Each row of a before or after table is a point. The points were changed in one or more steps. Then noise was added and the rows were shuffled. The steps act on columns, c1 being the first. Name the steps. A step turns or swaps two columns, mirrors them in a line or flattens them onto one, adds a multiple of one to another, or multiplies or shifts one. Angles are multiples of 10 degrees, from the lower column toward the higher: turns from -170 to 170, lines from 10 to 170 but not 90. Use the fewest steps. Two steps may share a column if one is a turn and the other turns, adds or multiplies; they go together, in the order done. Otherwise the lowest column goes first.

Before:
[[-21 -31   1]
 [-12   3 -36]
 [ -5  29 -39]
 [-59 -23   9]
 [-52 -18  29]
 [-28  -4 -24]
 [-44 -13  -6]
 [-13  25 -27]
 [  6  -9 -11]
 [-60   3   9]
 [-29  51 -27]]
After, 11 rows:
[[-15 -12  13]
 [-45  -6  16]
 [-39  21 -19]
 [-19  14 -48]
 [-37  -9  58]
 [-39  -1 -17]
 [-52  -8  38]
 [-24   4 -37]
 [  2  -2 -16]
 [-19  11 -31]
 [-53   1  34]]
Steps: turn c1 and c3 by -20 degrees; multiply c3 by 1.3; multiply c2 by 0.4

Before:
[[ 25  23  44  -3   3  14 -17 -10]
 [-13 -40   2 -41  39 -19  23 -11]
 [-26 -19 -15  -9  30  -3  26  19]
 [ 18  -2  21  20 -13 -13 -27  23]
 [ 14   3  25  -1 -33   6  -1 -14]
 [-15  -8  15 -16 -39  39 -19   7]
 [ 17  20  19   7  -3  12 -13 -20]
 [-18 -17  17  -2   8 -10  18  33]
 [-41 -14  -1 -19  19 -14  10 -20]
 [-32 -23   4 -34  26  -1  16   7]
 [ -2  12   2 -29  15 -30   8  16]
 [  3 -13 -17  -9   2   3   8  14]
 [-12  -7  25 -19  21 -23  45   9]]
After:
[[ 17 -41  35 -41  17  32  22 -12]
 [ 23  -8 -22 -16 -40 -32 -19   7]
 [-34  13  15 -28   4  14   8  16]
 [ 17  19  13   6 -28  -3 -13 -20]
 [-13  -7  39 -19 -24  20  45   9]
 [-19 -13 -12  -9  24 -15   9  13]
 [ -2  23  38  -2 -60 -17 -18  -9]
 [ 19 -22  26 -32   8  11  16   8]
 [-33 -17  20  -1 -20  -6  17  33]
 [ 54 -14  15 -19  11  47   9 -19]
 [  9   2  -8   1 -50  -2  -2 -14]
 [ -3 -19  15 -10  37   2  26  18]
 [-53  -1   5  19 -35 -16 -27  24]]
Steps: add 1.5 times c8 to c1; turn c1 and c6 by -150 degrees; multiply c3 by 1.6; turn c3 and c5 by -60 degrees

Before, 13 rows:
[[ -4 -19  25  27  14  29  -9  34  23  -7   8]
 [ 29 -33   1 -20  10 -10  -7 -13 -15 -12 -52]
 [  3 -40  -8  -3  -5 -10  -9   5  37  33  27]
 [ 21 -33  42  36 -26 -18 -29 -17   7  -8  -4]
 [ 45   3 -19  28  30  30  13 -12 -10  15  25]
 [ 25 -11  31  -5 -34  23 -35  -8   1 -16 -45]
 [ 18  11   2   8 -15  27  38  -7  28  23  -8]
 [ 20 -21  56 -34  -8  31 -19  23 -21  35   1]
 [ 14 -19  -1 -11  21  17 -13 -19  18   5  18]
 [-13 -12 -18 -12  36  -3  34 -38  35 -14   7]
 [ -5  32 -12 -11  19  -8 -24  21 -17  -6 -17]
 [ 17 -41 -14 -30 -24   5   2  19 -34  14  26]
 [ 55   5  40  -3 -26   9  -8  17   9 -26 -33]]
After:
[[ 12 -51  -8 -11 -28   0 -11  20 -30 -10 -49]
 [ 25 -16  23  41 -39  11  38 -10   0 -23  32]
 [ 27 -42   2  60  11  -8  14 -13 -15   8  30]
 [ 17  14  -1   6 -12  29 -40  -4  29  -9  14]
 [ 25 -44  28  -9 -27 -22  28 -16   9  -6  38]
 [ 22 -29  37  11  -7   6  -9  19 -20 -52 -37]
 [ 15 -23  -7   4  22   8   9 -19  21 -23 -10]
 [  0 -53  -9 -21  -7 -23 -13   3  36 -21 -21]
 [ -7 -25  18 -41  14  25   8  33  23 -14  -1]
 [ -7  38  -7   5  20 -12  23  19 -19  -7  -8]
 [-13 -15 -12  21  34  15 -19 -38  37  29   3]
 [ 56   6  29  17 -23  16  24  16   9   6  11]
 [ 45   4 -12 -28  26  26 -14 -14  -5 -20  11]]
Steps: multiply c2 by 1.3; multiply c3 by 0.7; add 0.7 times c8 to c11; turn c4 and c11 by 130 degrees; turn c7 and c10 by 140 degrees; turn c6 and c10 by -30 degrees

Before, 9 rows:
[[ 10   4 -36  -5  12  -7 -20   9   7  11 -17 -10 -23  13  -8  38 -21   4]
 [-37 -11 -21 -29   2  -2  16 -14  -4 -37  -4  14  26  -6  13  60   6 -14]
 [  9   1  -1   8   0  21   1 -19  -7 -23  16   0   4 -12  10  25  17  14]
 [  7 -12  15   7  18  -2 -12 -27  -2 -13  20   0  12 -15   1  16  -3  19]
 [ 16   3 -27 -15  -6 -13 -10  20  -6  17  20 -10  -1   7  -4  25 -18  -9]
 [ 11   0  16  19  15   8 -11 -19   2 -46  17  -8  14  -2  14   4   3   1]
 [ 15  -5 -37  -5   7  -1 -11  -7  -5  37   0 -12 -17 -16  -5  18 -30 -32]
 [ 23  16  19   4   7  11  -4 -10  -7 -26  15  15  21 -21 -11  12  -3   0]
 [ 18  -2   4  -7  17   7  13 -26  -2 -35   8   7  17   9   6   6  10  16]]
After, 9 rows:
[[-25 -10 -21   8   3 -24 -28  33 -10   6  29  13   7 -35  13  58   5 -14]
 [ -1   1 -15   8  14  22   4 -26   2   3 -23  -6   9 -45  14   4   2 -14]
 [  5   0 -16  12  -1  20   6  -9 -16  13 -14  -1  -8 -22   9  22  18 -12]
 [ 11  -1 -21  10  17  -3  -7 -18  -3  -8   3   7 -13 -36   7   7   9 -22]
 [ 30  -3 -19   2   9  14  -5  18 -14  17   5 -10  22  36  -5  18 -31  31]
 [ -5 -13 -21  16  19  -1  18 -25  -5  13 -14   0  -2 -14   1  17  -3 -19]
 [ 28   3   8  26 -10   2   7  22 -16  -8   7 -11  11  18  -6  26 -18   6]
 [ 10  17  -2  11   7 -13  -5 -31 -18  19  -8  14  12 -24 -12  12  -4 -17]
 [ 29   4  -5 -15  13   8  27  27  17 -13  13 -10   2  11  -8  38 -19  17]]
Steps: turn c3 and c8 by -70 degrees; turn c1 and c8 by -30 degrees; turn c4 and c11 by -110 degrees; add -1.5 times c12 to c6; turn c13 and c18 by -120 degrees; turn c7 and c13 by -140 degrees; multiply c9 by 2.5; turn c10 and c14 by 90 degrees

Before:
[[ -5  19   7  12 -11  15   0   2  -6   6 -37   0   5  -1  -3 -23  21  23
   15   6 -25 -17 -16   1]
 [ -3 -21   3 -17   7 -24 -30   0  15  44  -4  28 -28 -15  15 -13  -2   7
   19  12  -4  18  -9   3]
 [ 24  10  20  13   1  23 -10 -10  -6  -5 -41  -9   1   5 -10  -7  28  -2
   12  10   9 -15   6  20]
 [  3   3   8 -20   9 -17 -18   7   0  16 -22  46 -17 -14   4 -23  11 -22
   -1   6 -14  29 -11 -12]
 [  7  -5   5 -27  18 -10 -10   8   9   3  23  27 -22 -17  17 -13 -20 -13
   19  20 -28  17  -3   0]
 [ 14   9 -15  13  27 -44 -10  22   1   5  13 -17 -12  18  -2 -20 -15 -12
  -14  13  -6  -4  16 -10]
 [-17   0  12 -39   6 -19 -12  24  12  35   4   5 -25  -5   0  -1   4 -22
   15  17 -20  36   3  -8]
 [ 24   3   4 -21   1 -47  -7  31 -21   9  27  -1 -12  26  15 -13   2  -9
   -7  -3  -5  -6   4   7]
 [-13   4  12  24   7  23   1  -9 -21 -15 -46   2 -15  26  -5   2   7  14
   -1  -2  -5  -6 -14  23]
 [ 28   2 -10 -26  23 -60   5   9 -14  23   6 -21  -4   4  24  -1 -39 -24
  -12  -2 -21  -3   6  -3]
 [  4  16  -2   4   8  13  -6   7 -19   4 -35  21 -19 -13 -28  11  25  22
    8   3 -11 -13   6  16]
 [ -2  20 -12  32  -8  11  15 -27 -13  -5 -35   4 -16   9   0  -5  37   1
   21  -5 -13  -8   8  24]
 [ 16  -4  -2  -3  -4 -34 -21  20 -18  25  36 -11 -10   1   2  -6 -31 -36
  -17 -15 -12  -7  11 -17]]
After:
[[-17   0  12 -31  -6 -20 -24  24 -25  35   8   5  11  -5   0  24 -14  22
   15 -10 -20  36   3  -8]
 [ 16  -4  -2  -6   4 -24 -42  20   7  25 -14 -11  19   0   1  -3  33  49
  -17  -9 -12  -7  10 -16]
 [ 14   9 -15  -3 -27 -40 -20  22  -9   4  -5 -17   9  19  -2 -23   3  17
  -14 -20  -6  -4  16 -10]
 [ 24   3   4 -25   0 -47 -14  31   8   9 -19  -1  23  25  15   4   1  22
   -7   3  -5  -6   4   7]
 [ -2  20 -12  21   8   0  30 -27  -1  -6  30   4  21   9  -1 -24 -25 -18
   21  28 -12  -8   8  24]
 [  3   3   8 -30  -9 -20 -35   7 -11  17  30  46  13 -13   5  -5 -12   8
    0   2 -14  29 -11 -12]
 [ 24  10  20   6  -1  14 -20 -10   5  -5  36  -9   3   5 -10 -14 -28 -19
   12  11   9 -15   6  20]
 [ 28   2 -10 -21 -23 -49  10   9   9  23   7 -21  12   3  24  17  31  23
  -12 -24 -21  -3   6  -3]
 [  4  16  -1  10  -8   6 -12   7   2   4  19  21  27 -13 -29   6 -21 -37
    8  14 -11 -13   6  16]
 [ -5  19   7  -6  12   9   0   2   8   6  21   0   0  -2  -3 -25 -20 -39
   14   9 -25 -17 -16   1]
 [  6  -5   5 -28 -18  -4 -20   8 -21   2 -13  27  11 -16  17   7   3  23
   20 -28 -28  17  -3   0]
 [ -3 -21   4 -22  -7 -23 -59   0 -29  44   0  28  12 -15  16   1  -6  -8
   19 -10  -4  19  -9   3]
 [-13   4  12  19  -7  21   2  -9   7 -15  33   1  25  27  -5 -14  -5 -35
   -1   6  -5  -6 -13  22]]
Steps: turn c4 and c16 by -40 degrees; multiply c5 by -1; add -0.3 times c17 to c6; turn c17 and c20 by 140 degrees; multiply c7 by 2; turn c9 and c13 by -140 degrees; turn c11 and c18 by 150 degrees
